Each row is a point. Each table stands for the endless flat space through its points: a line for two points, a plane for three, and so on. The two share one point or none. Which?

First (2 x 3)
[[ 43 -19 -18]
 [ 45 -10  -7]]
Second (2 x 3)
[[ 40 -42 -39]
 [ 30 -56 -41]]
They share: no point

First (3 x 6)
[[ -3   2  25  50   1 -45]
 [  5 -29  45  -1 -20 -37]
 [  1 -11  41  21  -6 -53]]
Second (3 x 6)
[[  0 -14  16  15  -1 -45]
 [  8  -6  -6  -3   9 -25]
 [ 11 -12  24   3  -9 -13]]
They share: [  2 -18  36  19 -13 -37]

First (5 x 9)
[[ -6   6  20  62   8 -88 -91  55  85]
 [  0 -17  16  42   9   0 -17  43  23]
 [-50  -2  -7  20  -4  -2 -39  15  35]
 [-27 -22 -42  51 -38 -23 -33  15  24]
 [ 14 -38  -5  72   0   2   1  47   7]]
Second (2 x 9)
[[ 17  10  -2  48 -19 -22 -18   9  50]
 [ -3 -34  10  44 -11 -38 -54  49  14]]
They share: no point

First (4 x 11)
[[ -5 -38   5  43 -71 -55   6 -16 -15 -74  -9]
 [-27 -31 -14  35 -51 -24 -11 -23 -21 -58  -3]
 [-51 -26  -9  47 -55 -19   8 -46 -25 -56  -1]
 [-37 -20 -35  18 -24   2 -14 -43 -26 -26 -11]]
Second (3 x 11)
[[-48 -49 -16  36 -12 -12 -19 -23  22 -20 -54]
 [-21 -29 -20   8 -14  -7 -13  -4  -8 -36 -31]
 [  9 -27 -49  13 -35 -26 -28 -58 -24  -9 -17]]
They share: [ -3 -25 -34   6 -24 -15 -19 -26 -20 -26 -21]

First (2 x 14)
[[  2 -19  36  14  28  -5 -18 -48  28 -15  26  23  29 -30]
 [  2 -11  40  18  35  -8 -12 -51  31  -8  20  16  31 -28]]
Second (5 x 14)
[[  -8  -27   30   -5   22   14  -34  -52   40   32   61   12   -8  -49]
 [ -23  -88    7   41   13   17   -5   21  -34  -32   16    7   21  -52]
 [   9  -71    9   39    9  -12  -12   -1  -28 -103   12   57   66  -22]
 [ -13  -20   54   -5    6   20  -34  -49   29  -26   14   32    8  -32]
 [  -2  -48   12   12   24    4  -25  -32   18   10   62   17   10  -48]]
They share: [  2 -35  28   6  14   1 -30 -42  22 -29  38  37  25 -34]

First (5 x 20)
[[ 13  10  25  39  14 -75 -78 -99 -75 -57  46 -29 -84 -44 -34 105  14 -45
   20  11]
 [ 21  26  31  55 -20 -53 -48 -27 -63 -33  70  -7 -44  22  28  79 -26   3
  -12  19]
 [-21 -26 -14   3  53 -58 -53 -65 -35 -45  16 -26 -54 -23   1  58  10 -53
   18   7]
 [-16  26 -14  29 -19   7 -22  38 -25  29  62 -22 -38  77  82  55 -36  31
   27  43]
 [-45 -49 -21 -18  72 -65 -36 -70 -25 -66  -1 -21 -32 -29  -1  22   0 -67
   -9  22]]
Second (2 x 20)
[[-14  17 -28  34   1 -35 -24  -9 -53 -36  17 -16 -28  20  31  38 -24   7
   12  30]
 [ -8  28 -38  45  -7 -36 -21  -3 -63 -42   7 -14 -24  19  29  36 -25  18
   17  26]]
They share: [-26  -5  -8  12  17 -33 -30 -21 -33 -24  37 -20 -36  22  35  42 -22 -15
   2  38]

First (5 x 24)
[[  5  41 -18  12  45  33 -56   8  -8 -47 -32  58 -32  42   8 -21  17  11
  -27  -7  67  37 -31  40]
 [-44  62 -29 -12  16  27 -22   5  -2  23  62  54  47  71  39 -42  25  61
  -10 -79  16   3   9 -25]
 [-36 -46 -43  -8  11  -5   5  -6 -41  13 -31  16 -43 -32 -44  12  10 -40
   -6  13 -40 -11 -15 -10]
 [-55 -34 -41 -31  -9 -33  16   7 -29  52   3   8 -18  -6 -14  20  -3  -9
   23  -6 -64 -33  17 -41]
 [-36 -13 -58 -23  -1  13  11   3 -56  16 -10  22 -25 -14 -20  -3  16 -10
   24  -2  -7 -29   9  -1]]
Second (4 x 24)
[[-25 -25 -51  -7   2 -14  11   3 -21  23  27  19  12  30  28 -14  44  38
  -24 -33 -18 -18   4   1]
 [-73  29 -36 -13  11 -30 -12   9 -59  44 -20  12 -11  54 -21  -2 -19 -42
   43 -70 -35 -16 -60 -26]
 [-43   9 -53  25 -42 -20  22  -5   6  27  17  16  15  17  41  -4  40   9
  -14 -30 -16 -37  15  15]
 [-26 -17 -47   3 -18  -7  12  -4  -3  19  26  27  12  14  36 -11  46  36
  -32 -19  -9 -21  24   5]]
They share: no point

First (5 x 24)
[[ 60 -38 -44 -33  21  26 -10 -24  38 -47  66  18 -20 -49  11 -33 -41 -11
   12  51  24 -24 -13 -11]
 [ 80 -54 -74 -60  28  23 -29  -4  26   0  97  63  -5  17  34 -23  -3 -34
  -23  38  17  -3 -77 -31]
 [104 -69 -72 -68  34  47 -51  12  32 -14 100  51 -10 -13  10 -23 -28 -16
   -5  35  56 -14 -59 -16]
 [ 66 -58 -44 -38  30  39 -17  -4  30 -24  65  35 -21 -31  22 -37 -39 -16
   -1  26  15 -23 -27 -13]
 [  5 -53   5  -3  61 -15  55 -21 -15 -11  -3  56 -55 -34  39 -24 -60 -54
   30  13 -61 -36  23 -36]]
Second (4 x 24)
[[  8 -53 -19  -5   9   8  34 -37  15 -16  30  52 -30 -18  40 -29 -65 -39
   13  27 -33 -29   5 -22]
 [-14 -29  12 -33  25  18  57 -17  56 -14  32  71 -36 -37  54 -51 -73 -50
   29 -35 -59 -26 -17 -71]
 [ 40 -85 -49  23  29   4  24 -33 -11 -16  46  26  -2  -8  16  -1 -37 -25
   -3  79  15 -15   9  28]
 [ 71 -19 -22   2  86  28  36 -44  -4 -31  13 -26 -20 -64  57 -39   2  -2
   -7  41 -54   1 -37   5]]
They share: no point

First (3 x 24)
[[-19  24  32  -6 -37 -40  14 -31 -41 -19 -40   5  67   1  16  -5 -47  -9
   24  44  57  28  16 -14]
 [-20  33  35 -44  17  -4  17 -22 -56 -19 -46  10  36 -12   7 -33 -56  23
   16  -3  10  38 -32 -54]
 [-20  21  41   4 -37 -52  23 -22 -44  -7 -46  -2  84   0   7  -3 -56 -13
   28  51  70  38  22   0]]
Second (5 x 24)
[[-28  32  27 -47   8 -15  29 -70 -53 -60 -46 -42  38 -31  22 -49 -53  52
   56  49   5 -23 -28 -10]
 [-10  18   8 -32 -15 -15  20 -60 -27 -36 -38   2  24 -24  39 -12 -21  18
   35  39  21  -8   2 -24]
 [  0  12  41 -83   4   1  43 -64  -4 -43 -33  11  38 -10  -2 -16 -30  12
   22  25  44   6   1 -49]
 [ -4   4  34 -34 -22 -21   4 -22 -22 -11 -33   9  10 -23  29  -1 -22  29
   18  42  42  17 -35 -29]
 [-14  16  52 -76  12  -9  36 -54 -29 -48 -38 -26  32 -26  -1 -38 -49  51
   40  42  29  -4 -40 -26]]
They share: no point

First (5 x 24)
[[ -11    5   38    2  -58   -7   46   28  -51  -38    5   10   77   36
    19   35   44   -1  -48   60  -16    1   64   30]
 [  12   53   34    4  -20  -37   63   46  -86 -104   48    5   22   -9
   -28   35  -22  -43    1   36    9   -4   65   32]
 [  25   84   14  -30   -3  -54   31   26  -73 -100   74  -13  -16  -31
   -65   -3  -45  -55    2   14   40   -8   25    8]
 [  16   36   48  -22  -46   -8   27   12  -53  -31    7   23   54   26
     4   -1   32    6  -47   40  -13   19   37   25]
 [ -34   18  -60  -62  -38  -66  -19    4   15  -17   83  -71   16  -18
   -74   -1   16  -44  -53   48   81  -57   -9  -49]]
Second (7 x 24)
[[ -35  -10   68   44  -21  -57   49   16  -61  -43   78  -74   45   40
   -26   -1   -8    7  -83   97   43  -74  -28   -3]
 [  45   43  -14  -31  -41  -26   31   56  -92  -53   -1  -29   36    5
    54  -17   18  -48   20  100   67  -20    2   19]
 [  48   71  -10  -46  -19    9    8   20  -75  -61    7    4  -12    3
    67   19   27  -79   30   86   75    5   18   36]
 [ -25  -15   40  -10  -33  -51   20   50  -66   -3   64  -11   37   -9
   -14   -7   27  -21  -67   75   19  -43    2   13]
 [ -27   38  -35 -115  -53  -73  -31   52  -42   35   27   33   60  -18
   -87  -26   79  -46  -41  -19  -56   32   56    2]
 [  19  109   -7  -20  -89  -67   17   57   23  -28   33   17   45  -13
   -37   -3  -14   38  -12  -39   38  -61   82  -70]
 [ -13   45   13  -15  -44  -81   14   69  -73    2   36  -38   51   28
    -5  -25   33  -21  -23   63   31  -63    1  -14]]
They share: [  0  36  10 -31 -37 -33  18  15 -38 -42  41 -12  33   4 -29   4  14 -21
 -39  40  23 -10  26   2]

First (7 x 24)
[[ -3  -3 -35  22 -30  30  19  31 -44  42  50 -12  28  -9  25  14  -9  13
  -29  42 -84   3  84  40]
 [  9 -20 -16  57 -21  43 -21 -21 -73  20  54  11  21 -49  57  57  19  16
  -29  58 -41  30  78   2]
 [-24  18 -11  50 -47 -35 -57 -24 -41  50  53  86  29 -42  44   3  54  39
    0 -29  24  53  10 -15]
 [  4 -23 -19  79 -53  55   4  16 -70  -1  95  16  54 -76  61  67   3  16
  -38  57 -61  15  83  26]
 [-49  -8 -20  60 -62 -20 -37   6 -28  52  77  70  54 -54  29  -8  59  21
  -25 -29  -3  57  18  11]
 [  8  52 -28  23  -7  31 -40 -44 -76  32  -1  40  18   9  61  31  21  52
  -16  16 -35  25  73 -32]
 [  5  33  -1  54 -20  55 -28 -36 -66   2  23  38  39 -25  74  53  24  27
   -8  12 -21  21  54 -22]]
Second (4 x 24)
[[-13 -19 -21  54 -19  30 -30 -45 -34  20  21  16  22 -12  33   7  29  -1
   11  -9 -33  17  33  21]
 [-17 -23 -30  54 -33  39 -58 -59 -26  38  31 -15  22 -30  48   5   4   0
   21 -33 -33  33  17  31]
 [-14 -18  38  47 -20  -4 -30 -36 -84   4  -8  36 -13 -17  13  -4  75 -20
    6 -16 -44 -14  57  -2]
 [  1  -1 -12  45  15  16  37  -6 -41  -9   8  80  27  30   8  18  71   2
  -19  48 -25  -9  60   0]]
They share: no point

First (4 x 24)
[[ 22   6  58 -58  33 -14 -44   5  32  21   1 -29 -30  31   1  17  -4 -37
   65 -22 -33 -51 -12  36]
 [ 21  46  47 -59  -1  44  -4  61  21  -7   7 -63  -9  78 -15  97   6  28
   68 -42 -35 -14 -26   4]
 [ 39 -25  46 -44  41 -49 -64 -20  28  53  -7 -17 -30  -6  23 -22 -19 -69
   55 -17 -24 -55 -20  31]
 [ 78 -29  -9  -9 -17 -19 -24  32   5  65  -9 -51  11   1  39  46 -37 -16
   22 -41   2  10 -66 -45]]
Second (3 x 24)
[[ 25 -37  16 -17  11 -29 -18  30  19  15  -7 -38 -38   7   9  18   7 -48
   54 -11  -6 -52 -18  26]
 [ 14 -47  20 -26  16 -23 -12  24  29  21 -13 -43 -48  -4  19  11  16 -56
   58 -18   0 -53 -17  36]
 [ -2 -64  17 -27  25 -20   2  25  37  17 -19 -49 -64 -23  29   5  34 -68
   72 -16  13 -61 -10  53]]
They share: no point

First (3 x 24)
[[-13 -20   2 -33 -35 -50  87 -22  -8  20  21   0  83  25 -17 -26  -2 -10
  -19  18  24   1  38  28]
 [  6 -52  37  -4 -50 -20  24 -58  -5  13 -12  11  20  17  17  -7 -54  25
  -41  27 -15  35  25  -6]
 [ 32 -20  47 -30   4  16   6 -10  37 -13 -42  21   2  49 -11  19 -62 -13
  -37 -15  15 -17  35 -26]]
Second (2 x 24)
[[ 12 -21  38 -18 -45  -8  34 -39  22 -23 -21   5  20  36   5  -1 -51 -25
  -12  -9  30   7  29  25]
 [  3 -33  29 -30 -15 -11  49 -24  10   4  -9  14  50  24 -13   2 -24   2
  -45  -3   3   4  47  -5]]
They share: no point

First (2 x 24)
[[ 30 -17  -3  10 -15  -1 -50 -41  14   0  23  -9  62  -5  25   2 -30  45
  -20  30  45 -29   7   3]
 [ 42 -20  12  37 -33  -4 -23 -26   5 -12  14 -42  32   1   4  11  -3  30
    7  18  12 -11  31 -30]]
Second (3 x 24)
[[ 46  17  -8  13 -18  11  -3 -19  -8 -25 -18 -26  48  22  45 -20 -27  57
   -6  -2  57   4  45 -28]
 [ 38  -3  20  53 -32 -17 -23 -39   6   5  10 -44  40  20 -19  34 -31  11
   -8  46  15   4  37 -12]
 [ 14 -63  -6  43 -24 -21 -73 -59   8 -25  54 -18   6 -26  -1   6   7  33
  -14  50  -1 -46 -17  -4]]
They share: no point
